Rows are points. Each table stands for the endless flat space through its points: a line for two points, a plane for three, and so on. The two share one point or none. Which?

First (2 x 3)
[[  7   5 -14]
 [  3   5 -10]]
Second (2 x 3)
[[ -6   5 -27]
 [ -9   4 -33]]
They share: no point

First (3 x 6)
[[20 20 10  8  7 -5]
 [16 23  4 14 11 -2]
 [ 8 20 10 16  9  5]]
Second (2 x 6)
[[26  7  9 11  2 -1]
 [ 1 37 24  1  2  4]]
They share: no point

First (3 x 9)
[[-12   8   0  -9  10  20 -12 -24  11]
 [  0   6 -24  -3  16  24 -12 -18  25]
 [  3   2 -15   0  13  20  -6 -15  17]]
Second (2 x 9)
[[  5  10   4  18  20  36 -13  -6   6]
 [  0  -5 -16 -12   5   6   2 -21  16]]
They share: [  2   1  -8   0  11  18  -4 -15  12]

First (4 x 12)
[[-21 -24  21  27   1 -38  14  19 -12  -8  19 -14]
 [ -4 -13  12  23  22   2   7   4  15  34  -9  11]
 [ -1 -22  -3  11  25   2  10  25 -12  34   9   8]
 [-17 -29  19  23  -1 -38  14  28 -18  -3  22  -9]]
Second (4 x 12)
[[-14 -22  -9  26  29 -12  -4  18 -26  32  -3   0]
 [ 20 -30  15  19   2  16  34  24   2   1  22  -2]
 [ 23 -24  15  20  -3  28  41  23   7  -4  27  -7]
 [ -3 -29  -3  24  23  -7   6  21 -21  24   2   2]]
They share: no point

First (3 x 14)
[[ -7 -29 -21 -21  14 -10  -5  -4  -8  31  -3  -6 -21   4]
 [ -7 -29  -5 -11  22 -12 -11 -18 -14  29 -11  12 -33  12]
 [ -9 -24 -32 -27   9  -8   1   7  -2  27   3 -20 -10   1]]
Second (4 x 14)
[[  1 -28 -22 -30  10 -12  -2 -15  -8   5  -3  -1 -20  -2]
 [-38 -24 -13 -15   3  -8   0  -7 -23   7   3   3 -32  -6]
 [-22 -25 -28  -7   9 -19 -16  13 -14  24 -21   1 -19   6]
 [-10 -20 -32  -4  18 -20 -19  21  -3  37 -27  -6  -9  19]]
They share: [-11 -19 -19 -18  16  -9  -2  -3  -5  20  -3  -7 -17  10]

First (3 x 20)
[[-10   5   4  17 -14 -26 -11  12  23 -31 -15   5 -19 -28  -3  18  10 -16
   -1  -7]
 [-25 -13   0   6 -10  -5 -31  -3  16 -11   3  27 -20 -22  14   3  -3  -5
   12  -8]
 [ -7  11   8  22 -18 -32  -9  18  27 -39 -21  -2 -21 -34  -8  24  11 -18
   -2  -9]]
Second (3 x 20)
[[-19 -28   6   1 -30  -2  -6 -13   2  -2 -20   2 -11 -16   0  -5  14 -27
    5 -20]
 [-25  -2  -5  12   0 -12 -22  -8  11 -10   2   8  -6 -23  23  20  11 -15
   -3   1]
 [-19  -8 -14   9  -6 -18 -10   7  14 -22  -4  26 -15  -8   8  11   2  -3
    9   4]]
They share: no point

First (4 x 24)
[[-28  -4  10  23  -8  11 -19  12 -11   3  11 -32  -1   8  14 -18  -5   3
    4  -8   8  -9  -2  45]
 [  0 -28 -28   5   4   1  -3  20  19  27 -21 -18  -9  10   2 -12 -11  25
  -16 -24  10   3 -20   3]
 [ -2 -16 -20 -23 -14  17   3  12   5  21 -19 -12   1  22  10 -34 -19  11
    4 -30  -4   3  -2  11]
 [ -1 -18 -27   8   0  -1  -5  17  21  20 -17 -15 -12  11   8 -10 -14  19
  -12 -15   5   1 -15   7]]
Second (5 x 24)
[[-17 -11 -30  -9   6  -5   2  -1   9  10 -14   1   1   1   6 -29 -17  -6
   -9  -1   1   2  -6  16]
 [-29 -18 -18 -11 -11  -3  15   1 -14  14 -16 -16 -20   9   8 -18  14   2
   -8  -8   5 -14 -19   3]
 [ -5  -4 -35 -21   6  -3 -12  -3  10  21  -7   9   4  -6  11 -29  -9  -3
   -9 -14 -13  11  13  23]
 [-13  -9 -35  -5  12  -4  -3  -2  18   7 -14   7  11  -2   7 -33 -30  -9
   -8   2   2   8  -1  22]
 [ -7  -5  -9  11 -20   8  -9  20  12  15   4 -21 -19  22   7  -1 -22  11
  -10 -10  -4  -2 -15  14]]
They share: no point

First (4 x 24)
[[ 14  11 -25   5  18  31   1  -8  10  -5 -35  15   2   2   3  -5 -28  -4
   13 -31 -11  42 -18   6]
 [  0  -7   7 -35  10  19  23  -8   6 -13 -25  13 -12 -24  11   3  -4  32
  -13 -37 -15  12 -12   2]
 [  4 -16   6 -38  -2  14  23 -12  -8  -4 -10   7 -16 -16  20  14  -1  35
  -19 -23  -5   3  -9   7]
 [  8   8 -16  -6  14  26   9  -6  12 -12 -30  23   6  -6   4  -2 -25   5
    3 -35 -15  33 -21   9]]
Second (3 x 24)
[[ 26   8 -12 -14   7  12  23  -4   3   9 -20   9 -25  -2   9  12  -1   8
    8 -16  16  13   8  -4]
 [ 18   3 -11 -22   3  14  13  -5   4   8 -14   5 -15  -3  18   8 -14  11
    1 -19   3  12 -10  -3]
 [ 20  -1 -15  -2   7  24  23 -13 -12  -6 -26  15 -31   7  -6  24   8  23
    5  -7  25  16  26  11]]
They share: no point

First (5 x 24)
[[ 11  13  10   8  -1  -6  11 -10  38  21 -14 -19 -38 -31  12   7  18  -3
    7 -11 -27 -41  27  23]
 [  2   2  11   4  -5  -2  -4   5  33  14  -9 -11 -22 -15  17   2  19  -3
    4 -15 -11 -31  28  21]
 [ 27   9   6   1   2 -11  18 -15  54  15  -4 -14 -34 -16  16  20  25  -7
   18 -31 -39 -36  12  31]
 [ 24   7   7  -4   2 -13  21 -16  49  18   1 -12 -33 -17  20  15  24  -2
   16 -28 -34 -32  10  28]
 [ -4 -25  11 -21  -7  -2 -16  22  30   3  21  13  11  25  34  -4  26   2
    5 -35  14  -4  10  20]]
Second (3 x 24)
[[-11 -16  16 -24  -3   0  -9   9  19  11  12   3  -7   3  15 -17  20   0
   -6 -18   8 -17  22  19]
 [ -5 -26   8   8  11   0   5  25  29  27  34  21  17   7  27   1  34  18
   16 -14  34 -21  -6  -1]
 [ -5 -26  18 -22   6 -15   0  15  24   7  14  -4  -3   7  -3 -24  29  -2
    1 -24  14  -6  19  14]]
They share: [-11 -16  14 -18  -2   3  -8  11  20  15  16   8  -3   3  21 -12  21   4
  -3 -16  12 -20  17  16]

First (4 x 24)
[[  5  -3 -25   0  27  19  -8   9  17  10   0 -14 -27  -6  -1  41 -21   7
   40  -2 -23   9 -35  -2]
 [-11  17 -11  10  14   1  29  -8  15 -29 -34 -16  -5 -15 -13 -15   4  32
   25  10  26 -26  14   7]
 [ -8  13 -14   6  14   2  21  -5  14 -23 -25 -14  -8 -15  -9  -5   1  24
   27   7  16 -17   5   4]
 [ -2  14 -20 -11  -1  -8   8  -2   9 -26   2   5   1 -21  14   0   7  -7
   19   4   2  10   2 -14]]
Second (2 x 24)
[[  1  29 -20  -3  15   9   7  -3  15 -26 -26 -15 -13 -22  22  10 -12  16
   31  16   8   3  10 -13]
 [  2  26 -20   0  15   8  10  -3  18 -24 -21 -10  -8 -17  16   8  -7  14
   27  15   9   1   7 -14]]
They share: no point

First (3 x 24)
[[-16 -18  22  -9  19   5 -25 -16 -16   9  18  21  12 -10   0 -24  15  22
  -17 -16  29  24 -19  19]
 [-16  10   8 -13  -1  -1  -1  -6 -24  11   8   5 -10   8  12  -8   5  18
  -17 -26  15  -2 -19  21]
 [-22 -14  21 -15  15   2 -25 -17 -20   8  15  21  11 -11  -2 -26  14  24
  -23 -17  32  19 -25  24]]
Second (4 x 24)
[[-20 -25  23   4   1  24 -20  -3 -22  22  -2   4  28 -10  22 -18   6  -2
  -15 -22  10  39  17  15]
 [-24 -26   9  11   1  25 -14   1 -24  27  -5   5  16 -11  25 -16  17   6
  -21 -18  11  34  15   9]
 [  6  -7  -3   7  32 -12  -8 -22  -2  10  32  32 -21  18  11  -3  24  36
   -1  -4  19  -7 -29  -1]
 [  4 -13  41 -16  18  -4 -36 -25  -8   6  31  16  23  13   1  -3 -10  11
   22 -28   3  14 -15  19]]
They share: no point

First (4 x 24)
[[ -3  12  21  -2 -17 -12   6  -9 -29   0  33 -12   0   5  11   6  24  -9
   34 -16  10  14 -24  22]
 [ 10   5  10  12  -7 -15  24   4   7  -8   1  -7   8   8   4  27  11 -15
   33 -11  15  16  -9   2]
 [ 26 -15   6  24   5   1  32  -8  27  -8 -23 -23  -4 -16  -4   3  15  -3
   21 -15   3   8   7 -14]
 [ 12 -14   1   1   2  -3   6 -15   0 -10   1 -15  -7  -6  16  -7  14   4
   14 -16  -6   4  -3 -14]]
Second (4 x 24)
[[ 25   0  15 -24 -14 -21  12 -28  -3 -27 -18 -15   0   6   4   7   9 -18
   33  -9   1  10 -17  -8]
 [  9  -1   9   5 -23  -8  25 -24  -2  -7  -4 -24  -7 -15  10   2  -1  -7
    4 -25  12  -8   6  -5]
 [  9   9  -5  15 -17  -4  15 -20  18   1   2 -16   7 -11  26   6  -7   3
   -2 -17  16   6   4  -1]
 [ 22  13  16 -11 -26 -17  17 -33   5 -19 -15 -22   5  -2   8  11   0 -14
   21 -10  17   9  -7   2]]
They share: no point

First (3 x 24)
[[ -4   5  15 -23  -3   9  15  14  14  -7  18  -4  -2  17  11  -3   6 -13
   11  23  -8  -2  12  13]
 [-22  12  31 -11 -25  -2  21   8  31  -1  -5   8  10   5   9 -14  17  -4
   14  17 -16   2  23  28]
 [-16  17  22 -37  -3  20   8  -1   7 -25  21   4  -5  20  17   8  28  -7
   -9   8 -17  19  23  23]]
Second (4 x 24)
[[ -5   8  13 -16  -3   7  18  15  20 -16  10   6  -6  22  19  -5  19 -13
    4  34  -2   2  17  13]
 [ 11  26  32   3  -5 -17  -2  12  45 -16   6  24  -4  37  15  -7  25  -2
   14  42  -9  20   5  25]
 [-17  24  24 -35  12   6   2  20  26  23   1  14   5  23   6  10 -15  11
    9   6   1  27  -5  49]
 [-13  -3   1 -25  -2  21  30  17   6 -19  12  -4  -8  14  23  -4  18 -20
   -2  32   3  -9  25   4]]
They share: no point
